Each wall is flat, endless, passes through zero and stands at right angles to its row. A trip goes straight from one point to another. List the walls that it crosses, first one first.

Walls:
(1): [-0.11  1.57]
(2): [ 0.28 -0.99]
(3): [-1.28 -2.38]
(4): [ 1.08 -0.70]
(5): [0.49 0.99]
(6): [-0.25  0.53]
(7): [-1.44 -0.72]
Trips:
[0.14 2.35] to [2.41 4.06] => none
[-0.45 -0.96] to [ 0.18 -2.44] => none
[-0.44 -2.31] to [ 0.10 -0.48] => none
[-1.07 -1.11] to [-0.55  0.13] => 6, 2, 1
[ 0.46 -2.02] to [-2.04 -0.39] => 4, 6, 2
[ 0.19 -2.10] to [ 2.51 -2.53] => 7
[-1.32 -2.32] to [-0.02 -0.86] => none

Walls:
(1): [ 2.13  0.72 -1.27  1.00 -1.79  1.65]
(2): [-0.30  0.79  0.01 -0.97  0.06 -1.19]
(3): [ 1.68  2.51 -3.00  2.25  0.07 -0.51]
(4): [ 3.68 -0.41  2.43 -1.27  0.00 -0.22]
(5): [ 0.92 -2.73 -0.39  1.01  0.34 -0.22]
Trips:
[-0.32 -0.99 -0.62 -2.97 -1.89  2.01] to [ 0.10  0.64 -1.86 -2.57 -1.56 -0.32] => 2, 4, 3
[-0.99 -0.87 -1.10 -0.36 -1.10  1.08] to [ 1.48  0.89  0.67 -1.32 -0.27  1.41] => 5, 4
[-1.19  1.99 -0.31  0.54 -1.07  0.72] to [-2.14  0.34 -1.62  4.06  1.48 -2.20] => 1, 2, 5
[-1.46  0.81 -1.46  0.50  0.85  3.07] to [ 0.22  3.19  0.65  0.27  2.22 -1.03] => 2, 1, 4

Walls:
(1): [ 2.89 -1.36 -0.75 -1.68  2.02 -1.22 -0.68 -1.20  2.93  0.85  3.15]
(2): [ 1.56  1.00 -0.29  0.63  0.84 -0.32  0.42 -1.13 -0.20 -0.95 -1.10]
(3): [ 2.96  0.67  1.87  0.07  2.46  1.70  0.77  1.70 -1.64 -1.02  0.90]
(4): [-1.28 -1.07 -0.95  1.65  0.02 -1.98  1.41 -0.16 -1.46 -1.05 -0.31]
(5): [-1.58 -1.26  0.15 -1.42  0.84  2.19 -0.58  1.37  0.51 -0.83 -1.29]
(6): [ 2.34  1.85 -0.91 -1.51 -2.02 -0.16  0.20  1.87  0.77 -1.65  0.98]
(7): [ 0.12  0.72 -0.33 -1.47  1.99  1.81  3.34 -1.19  1.81  1.20 -1.31]
(8): [ 1.66  0.94  0.93  1.13  2.40 -0.98 -0.91  2.27 -0.60 -1.97 -1.33]
Trips:
[ 0.64  0.71 -1.68  1.74  0.04 -0.47 -1.36  2.64 -1.09  4.96 -1.37] to [ 0.18  1.87 -1.54  1.75  0.04 -1.47 -0.34  1.88  0.29 -1.04 -2.90] => 4, 2, 6
[ 2.37 -1.91 -1.23 -0.45 -0.69  1.55  1.60 -1.12 -1.82  0.92 -0.62] to [-1.75  0.76  0.83  2.48 -0.25  2.44  0.78  0.29  0.36 -0.49  0.44] => 1, 5, 2
[-1.02 -1.16  0.87 -0.81 -2.23  3.37 -1.35 -0.64  0.00 -0.23 -0.60] to [ 0.99 -1.48 -0.17  1.72 -1.65 -0.58 -0.28  1.61 -2.41 -2.11  1.69] => 6, 3, 4, 8, 5
[ 1.31  2.94  0.29  0.99  0.45  1.22 -1.44 -1.62  2.20  1.98 -2.40] to [ 1.58  2.45 -1.43  0.81  1.05  0.25 -0.94 -2.50  0.03 -2.16  1.06] => 6, 3, 7
[-0.73  0.63 -1.52 -0.73 -1.70  0.32 -1.98  1.34  0.99 -1.07  1.95] to [ 0.39  0.54  0.14 -0.83  1.35 -0.13 -1.53 -1.03 -0.26  1.17  0.19] => 5, 6, 3, 2, 8, 7
[-0.99 -0.65 -0.78 -0.13 -2.02  2.69  1.84 -0.39  0.09 -1.67  1.91] to [-0.22 -1.93 -2.39  1.18 -0.20  2.73 -2.93 -0.05  0.41  1.97  1.88] => 4, 7, 1, 6
[-2.69  1.30  0.23  2.07  0.17 -0.95  0.86  0.25  2.40 -0.11  0.75] to [-1.25  1.17  0.05  0.09 -1.27  4.01 -2.35 -3.13 -0.19 -1.25  0.95] => 5, 4, 7

Walls:
(1): [ 2.17  1.91  1.59  2.25 -1.05 -1.87  1.17  0.58 -0.51  0.09 -0.89 -1.64
  0.51  1.81 -1.64  1.47  0.13  2.04]
(2): [ 1.54  1.19  1.50  0.70  2.81  0.71 -0.30  0.42  1.01  3.44 -1.82  0.02
 -0.48 -0.40 -1.53 -1.48 -1.06  0.50]
(3): [ 0.03 -1.58 -0.72 -1.63  1.70  2.91  1.36  0.11  1.36 -1.36  1.17  0.18
  0.52 -1.73  1.05 -0.40  2.31 -0.12]
(4): [ 0.27  0.48  0.65 -2.27  0.86  2.69 -2.07 -0.54 -2.18  1.31  0.56 -0.30
  0.02 -0.62 -1.65 -1.20  0.02  1.14]
(5): [-1.22  1.10 -1.21 -0.87 -1.05  1.62 -1.08  0.37 -2.56  0.84 -1.03  2.14
 -0.88  0.85 -1.72 -2.41  0.12 -2.31]
(6): [ 0.25  1.32  0.11  2.01  2.40 -0.92 -0.22 -2.60 -3.49 -2.13 -0.77 -0.19
  0.83 -2.66  0.76 -3.01  1.76  1.82]
(7): [ 4.98  1.19 -0.06 -1.04  0.46  0.72  0.50  1.42 -1.05 -0.11  1.71 -1.15
 -0.68 -1.98  0.31 -0.19  0.53 -0.66]
(8): [ 1.00  1.58 -0.41 -2.73  1.03 -2.78  0.72 -1.25  1.93  1.11  0.68 -1.69
 -0.75  2.62 -2.49  1.05  2.81 -1.73]
(9): [ 2.02  1.51 -0.18 -0.66 -0.98  0.55 -0.33  1.07 -0.31  0.49  2.80  0.49
 -0.65 -0.93 -0.14  0.40 -0.39  1.54]
Trips:
[-1.41 -0.04 -0.22  3.23  0.34  1.30  0.08  1.27  3.99  3.05  0.44  1.18
 -2.83 -3.23  0.16 -0.38  0.71  1.13] to [-0.38 -3.64  1.65 -2.52  1.59 -1.36  2.77  2.50 -1.20 -0.35 -1.81 -1.93
 -2.78  1.69 -1.30 -2.39 -0.82  0.11] => 9, 8, 5, 4, 1
[ 0.82  2.20 -0.78  1.30  1.98  1.42 -0.95 -0.52 -0.64  2.30  0.07  0.25
 -0.65 -3.36  2.03  1.92 -0.61 -1.43] to [ 2.12 -0.91  0.69  1.53 -1.51 -0.72  0.84 -2.99  0.60  0.65  0.48  2.71
 -2.65 -0.89  0.61 -1.89 -0.05  0.00] => 5, 4, 3
[-0.18 -1.94 -1.67  0.55  0.51  0.66 -0.28  0.29  1.39 -2.11 -1.35 -0.23
  2.21  0.47  1.09 -2.05  0.73  0.29] to [-0.61 -0.27  0.79 -0.24  0.01  0.78 -0.85  2.69  2.81 -1.25 -1.32  0.71
 -4.11 -0.43  0.26  1.34  0.18  1.20] => 6, 2, 9
[-0.10  1.24 -0.36  0.49  1.19  0.32  1.89 -1.87 -2.11 -2.47 -1.43 -2.99
  1.56 -1.46  0.48  1.56 -1.65 -0.34] to [ 0.47 -0.68 -1.37 -1.89  0.98 -1.37  0.92 -0.30 -0.44 -0.92  2.22 -2.35
  0.22  1.69 -0.04  0.88  1.03  0.00] => 8, 9, 6

Walls:
(1): [-0.50 -0.58  3.02  1.11  1.56  0.34 -1.10 -1.02 -2.93  1.63  2.48  0.58
 -1.36 -0.65  2.05  2.38 -0.35 -1.04  2.12 -0.39  0.28 -1.11  1.22  0.70
  1.03 -1.64  0.79  1.19 -1.33  1.45 -0.56  1.70]
(2): [-0.91 -1.76 -1.26 -2.53  1.03 -0.20 -0.15  1.59 -0.60 -0.16  0.44  0.49
 -3.40  1.04 -1.05  0.16 -0.11  1.19 -0.59  3.65  0.14 -1.11 -2.99  3.65
 -0.93 -1.69 -2.79  0.78 -0.08 -0.43  1.64 -0.89]
(3): [-0.86  0.37  0.71 -0.80 -0.99  0.60 -0.71 -1.34  1.95  1.30 -1.31  0.10
  0.72 -0.50 -1.59 -2.98 -3.09 -1.27  1.01 -0.17 -1.07  1.98 -1.74  0.30
  2.23 -1.77  1.67  2.23 -0.63  0.56 -0.77  0.53]
(4): [-0.50 -1.22 -2.23 -2.06 -0.70  0.22  2.14  0.81 -1.07 -0.91  0.48  1.57
  0.58  0.63  2.28  2.03  2.24  2.20  1.42 -0.46  0.44  1.16 -0.66  0.36
 -2.05 -0.88 -2.29  0.16 -1.80  4.21 -1.71  1.24]
(5): [ 1.77  0.86  0.82  0.96 -0.99 -0.08  0.60 -0.32  2.37 -1.68  1.55 -1.03
 -1.68  0.63 -0.20 -1.70  0.96 -0.56 -1.30 -0.53  1.42 -0.72  0.17 -0.34
 -0.39 -1.71 -1.79  0.41  0.46  0.98 -0.81  1.31]
(6): [ 0.33 -1.35  0.36 -0.98  0.56  2.43  1.21 -1.82  0.97  0.06 -1.70 -0.07
  3.07 -1.13  1.92 -1.33 -2.24 -1.43  0.79 -0.44  1.52  0.73  0.07 -1.66
  2.11  0.68 -0.16 -0.04  2.20  1.18 -1.68  0.93]
(7): [-1.03 -0.93  1.18 -1.58  2.68  0.60 -0.66 -0.65  0.78 -2.04  1.07 -0.14
 -1.99  0.34 -0.54  0.13 -1.13 -0.71 -0.46  2.33 -1.28 -0.64 -0.55 -0.11
 -0.21  0.91 -0.79  1.23 -0.01 -0.54 -0.83 -3.30]
(8): [-0.83  0.81  3.12  1.25 -1.45 -1.58 -0.45 -1.72 -0.11  0.39 -0.43 -2.52
  0.23  2.60  1.08 -3.06 -0.23  1.78  0.44 -1.21 -0.88  0.24 -3.42  1.04
 -0.51 -1.01 -1.13 -2.08 -0.20  1.28 -0.76 -1.30]
Trips:
[ 1.43  2.04 -1.11 -0.32 -0.45 -0.09  0.86 -1.41  0.23  0.59 -0.91  1.01
 -0.65  0.42  0.12  0.25 -1.78  2.42  0.77 -0.63  0.64 -0.74  0.14  0.76
  1.44 -2.56 -3.53 -3.89 -1.77 -1.47 -2.06  0.43] to [-2.79  2.37  0.30  0.14 -0.87 -1.84  1.31 -0.09 -3.20 -1.85 -1.58 -0.63
 -0.81 -0.94  1.35  0.44  0.21 -0.18  0.26 -1.77 -1.08  2.21 -0.88  0.54
 -0.30  1.74 -2.00  0.41 -1.13 -2.05  0.83 -2.06] => 6, 5, 7
[ 0.12 -0.28  1.21  3.12  0.63 -1.12 -0.97  0.55  1.34  1.71 -1.49  0.55
 -1.35 -0.28  1.48  2.54  0.86  0.42  1.36 -0.56 -0.52  2.05  1.48 -1.66
 -1.01  0.00  0.40  1.38  1.68  0.44  1.57 -0.55] to [-0.45  1.23 -1.75 -1.28 -1.12 -2.62 -1.89  0.41  0.15  1.38  0.53  1.36
 -1.82  0.22  0.05  1.45  2.28  2.71 -2.41 -2.40 -0.92  1.37 -0.10 -0.71
  2.64  1.81 -1.92 -0.05 -0.24 -0.13 -2.62  1.09] => 4, 1, 5
[-0.37 -1.98  1.07  1.61  0.44  0.13 -0.70  0.21 -0.05  0.47 -0.85 -0.61
  2.65  0.72 -0.17  0.59 -0.80 -3.17 -0.08 -0.93 -2.52  1.42  0.75  0.80
 -1.69  1.78  1.47  1.26  0.98 -1.03 -0.22 -0.11] to [ 1.22  1.30 -4.24 -1.40  0.63  1.75 -0.77 -1.66  0.68  1.50  0.08 -0.36
 -0.63 -0.14 -0.06 -0.54  0.94 -0.98  2.79  2.41  1.33  0.23  1.66 -2.22
  0.19  0.53 -0.76  1.71 -0.73 -0.61  1.07 -0.97] => 1, 2, 4
[ 2.18  1.44 -1.23  1.03  0.61 -0.22 -1.39  0.61 -2.01  1.14 -0.64 -0.67
 -2.26 -1.27  0.14  1.50  1.35 -0.81 -0.11  0.61 -1.49 -0.39  0.05 -1.62
  0.86  0.81  1.84 -0.25 -0.93  1.49  0.42  0.08] to [-1.72  0.52  0.22 -1.00 -0.02 -1.23 -0.66  2.81 -2.36  1.44 -2.79  1.17
 -0.17 -0.55  0.58 -2.57 -2.76 -1.83 -0.48  1.28  0.36 -1.81  1.41  2.48
  1.36 -2.75  0.29 -1.46 -0.56 -1.19 -1.10 -1.94] => 2, 3, 7, 8

Walls:
(1): [ 1.09  0.33 -1.38  1.78 -1.28  3.30 -4.23  0.31 -0.18  0.25  1.86 -1.16
 -2.02  0.26 -0.67  0.65  1.48  0.14 -0.38  2.68  1.39 -3.45 -0.65  0.56
  1.82  0.69  2.69  0.87  0.13 -1.34 -1.40 -0.07  0.74 -1.25  2.57  0.18
 -1.12  1.23  0.71  1.79  0.73  0.97  1.69  1.89 -0.39  1.07 -0.78 -1.64]
(2): [-1.41  1.04 -0.78  2.23  0.45 -0.60  3.13  0.29  2.15 -2.54  1.19 -0.76
  1.05  0.43  0.60  0.70 -0.78 -0.34 -0.69  0.30  0.89 -3.01  0.43 -0.39
  1.39  1.26 -0.63  0.98 -0.06  0.86  1.39  0.07  0.33  0.88  0.61 -1.85
 -1.23  1.57 -0.67 -0.26 -1.98 -0.94  0.59 -0.03 -1.32 -0.15 -1.06 -2.84]
(3): [ 0.36 -1.22  1.45  2.38  1.42  0.32  0.05 -0.40 -0.63 -0.86  3.52 -1.50
  1.89  2.37 -1.48  2.39 -0.84 -2.78  2.24 -1.28  0.05  0.22  0.41 -1.76
 -2.71  0.39 -1.37  0.31  0.54  1.22 -1.38 -2.13  2.74  2.35 -0.76  0.74
  0.39 -1.65  0.10 -1.26 -1.73  1.94  1.59 -2.12 -1.22 -0.80  1.20  3.83]
(4): [ 2.19 -4.07  0.73  1.71 -1.97  0.67 -2.50 -1.13 -1.75  0.28 -0.52  0.69
  1.12  0.57  0.45 -2.42  1.80  1.05 -0.60  1.98 -1.35 -1.32 -2.76 -0.75
  1.94  1.01  0.48  1.40  0.68  1.44 -1.41  0.37 -0.75  0.26  1.01  1.62
  0.72  0.98 -0.18  2.09 -0.29 -0.87  1.01 -0.96  1.49  0.01  1.09 -1.52]
(5): [ 0.86  0.28  1.03 -0.63 -1.11 -0.54 -0.46  0.72  2.06  0.04  1.52 -0.89
 -1.05  1.53 -1.40 -1.20  2.36  0.40 -1.04 -1.18  1.17 -1.90 -0.56  0.76
 -1.09  0.65  0.74 -0.05  0.40  0.74 -0.14 -1.14  0.93  0.43  1.68 -0.36
 -0.53  1.31 -0.21  2.20 -0.46 -0.59  1.64 -0.04 -2.88 -1.01  0.65 -0.61]
(6): [ 2.42 -1.22 -0.62 -0.64 -1.29 -1.17 -1.95 -1.34 -0.66  0.74 -2.60 -1.37
  0.05  0.10 -3.57  0.93  0.71  0.61  1.38 -0.27  3.76 -0.51  0.57 -4.11
 -3.21 -0.59 -1.94 -2.03  0.74  2.34  3.27 -0.20 -1.19  2.99  1.26 -1.47
 -1.82  1.30 -0.13 -1.07  2.15  1.60  0.60 -1.52 -0.04 -0.70 -0.89  0.85]
(7): [-0.59  0.64  0.93  3.49  0.78 -0.96  1.90  2.00  0.18 -1.93 -0.16 -1.20
 -4.71  1.87 -2.52  1.19 -0.68  0.73 -0.44  0.41 -3.54 -2.36 -1.13  0.31
  3.57 -1.90  0.39  2.60 -1.06 -1.32 -1.25  3.64 -0.97  0.15 -0.92 -0.08
  1.88  0.94  0.37  0.62  0.20 -1.54 -3.04 -1.99 -2.44 -1.45  0.51 -3.83]
(8): [ 2.52 -2.08 -0.71  1.64 -1.22 -1.39  0.41  0.64  0.84 -0.22  1.43  2.26
 -0.46 -0.89  1.12 -2.00  1.46 -4.77  0.12  1.89  0.96 -3.19  0.23  0.29
  0.00 -2.51 -1.42  1.78 -1.67  1.82  0.13 -0.58 -0.86 -2.18 -1.25 -1.08
  1.46  1.42  2.07 -0.25  0.23  0.76  4.87 -2.67 -0.48 -0.09 -0.08  0.66]
Trips:
[-1.04  1.38  2.84 -0.08  0.66 -0.59 -0.34  0.73 -3.19 -0.73 -0.90  2.55
  1.16 -2.59  0.92  0.95 -0.07  0.65 -2.12 -1.30  2.97  0.22  1.35  0.21
  1.35  1.26  0.28 -0.79 -2.04 -0.32 -1.37 -1.01 -1.06 -1.87 -2.32 -0.14
  0.82  0.25 -1.21  0.16  0.30  0.57  0.56  2.96 -2.91 -0.03 -0.81 -3.02] to [-1.34 -0.25 -0.35 -0.04  2.50 -1.47  0.05  2.96  1.26  0.39 -2.88 -1.13
  0.19  0.30 -2.01 -0.47 -1.38 -0.20 -1.17  1.07  3.04  2.07  1.46  1.03
 -1.97 -0.74  3.61 -1.23  3.14 -2.91 -0.77  1.83 -0.94  0.29  0.81 -0.29
 -0.72 -1.66 -0.68  0.51 -0.35  0.34 -0.47  4.20 -0.62  0.55 -0.96  1.45] => 2, 6
[-1.76 -0.67 -1.73  1.63 -1.88 -2.93 -0.59  4.44  0.83 -0.25 -2.43  2.68
  0.85  0.09 -1.09  1.93 -1.53 -1.05 -1.68  2.93 -2.82 -1.56  0.53  1.67
 -0.02 -3.80  0.16  2.75  0.75  1.58  1.58 -1.81  2.90  1.50 -0.70  1.30
 -1.39  2.01 -2.00 -1.66  0.16 -0.35  1.76  0.37 -0.26 -0.97 -1.72  0.96] to [ 0.71  1.07 -2.58  0.69 -1.94 -0.66  3.62  0.66 -0.09 -2.32  2.11 -1.48
  2.64  1.91  0.11  0.22  0.39 -1.66  1.15  0.64 -1.33  0.24 -2.62 -1.87
 -0.57  1.46  1.25 -0.06 -0.43 -0.33  0.19  0.40  1.42  0.80 -1.35 -0.82
  0.29  0.61 -0.96  1.16  1.95  2.52  0.48 -1.70 -2.50  1.76  0.90  2.18] => 5, 6
[-0.95  1.66  0.90 -0.12  0.79  2.78  1.55  2.93 -0.39  0.71  0.53  3.54
 -0.63  0.67 -2.49 -0.27  1.83  0.44 -3.08 -1.73  1.19  0.89 -2.42  0.10
  1.55  1.65  1.16 -0.33  0.95 -2.22  0.90  0.49 -3.20 -2.50 -0.65  1.51
 -1.41 -0.28 -2.84  0.96 -2.72 -0.36  2.36  2.32 -0.23 -0.13  0.31 -0.72] to [ 1.12 -0.31 -0.10  2.37  0.38  0.70 -1.36 -0.30 -1.05  1.21  2.80 -0.45
 -0.71  1.62 -1.06 -1.57  2.45  2.82  1.43  2.91 -2.62  0.91 -0.54  2.00
  1.60 -2.35  2.99  0.13 -3.64 -0.82  0.10 -1.35  1.06  2.04  1.99  1.09
  3.04 -1.98  0.15  2.62  0.73 -1.74 -0.77  1.64 -0.77 -0.82 -1.71  2.44] => 2, 3
[-0.65 -2.19  1.38 -0.58  1.63 -2.69  0.05 -3.38  0.33  1.16  3.63  1.34
  0.34  1.30 -2.74  2.70 -0.45  2.53  2.62 -1.35 -0.87 -0.25  0.34  0.90
 -0.69 -0.25 -2.80  1.52  0.44  1.46 -0.37  0.18  0.30 -1.34 -0.33 -2.19
  0.25  1.26  0.56 -2.42  1.25 -1.36 -1.26  1.84 -0.12  0.85 -1.24 -1.64] to [-1.07 -0.56 -1.78  1.17  0.03  2.37 -0.50 -0.50 -0.14  0.42  0.45  0.37
  0.88  0.40  2.00  1.23 -0.94 -0.64 -0.55 -1.19  0.40 -1.67 -0.77 -2.20
 -1.58 -1.07  2.40 -0.75 -2.25 -1.79 -0.37  0.47 -0.71  0.76 -0.93 -1.06
 -0.79 -0.28 -1.23 -1.28 -0.75 -2.04  0.24  0.20 -1.09  0.00 -1.68 -1.79] => 1, 6, 3
[-1.26  0.07  1.24  0.02 -0.88  2.17  2.93 -0.79 -1.77 -0.68 -0.99  2.37
  1.83  2.04 -0.79  1.19 -0.37  0.17  2.16  0.87 -1.14 -3.21 -3.12 -1.22
  2.73  1.67  0.35  2.79  0.89  1.12  1.25  0.34 -1.33  0.06 -0.16 -1.21
  1.19 -0.01  0.83  1.46  0.40  2.90 -0.91 -1.71  0.07  0.06  1.53 -0.40] to [ 0.98  0.27  0.32  1.57  0.25 -1.01 -0.34 -1.14  1.42 -1.51  0.86  1.37
 -0.82  0.65 -0.33 -2.06  1.56  1.51 -1.26 -2.79 -1.00  0.47 -0.33 -0.60
  0.16  0.44  2.48 -1.35  1.10  0.85  0.95  0.44 -1.43  1.29 -2.16  0.99
 -0.11 -0.23  1.09  2.34  1.04 -0.02  0.76  1.24  0.11  0.44  1.06 -0.24] => 5, 3, 1, 8, 2
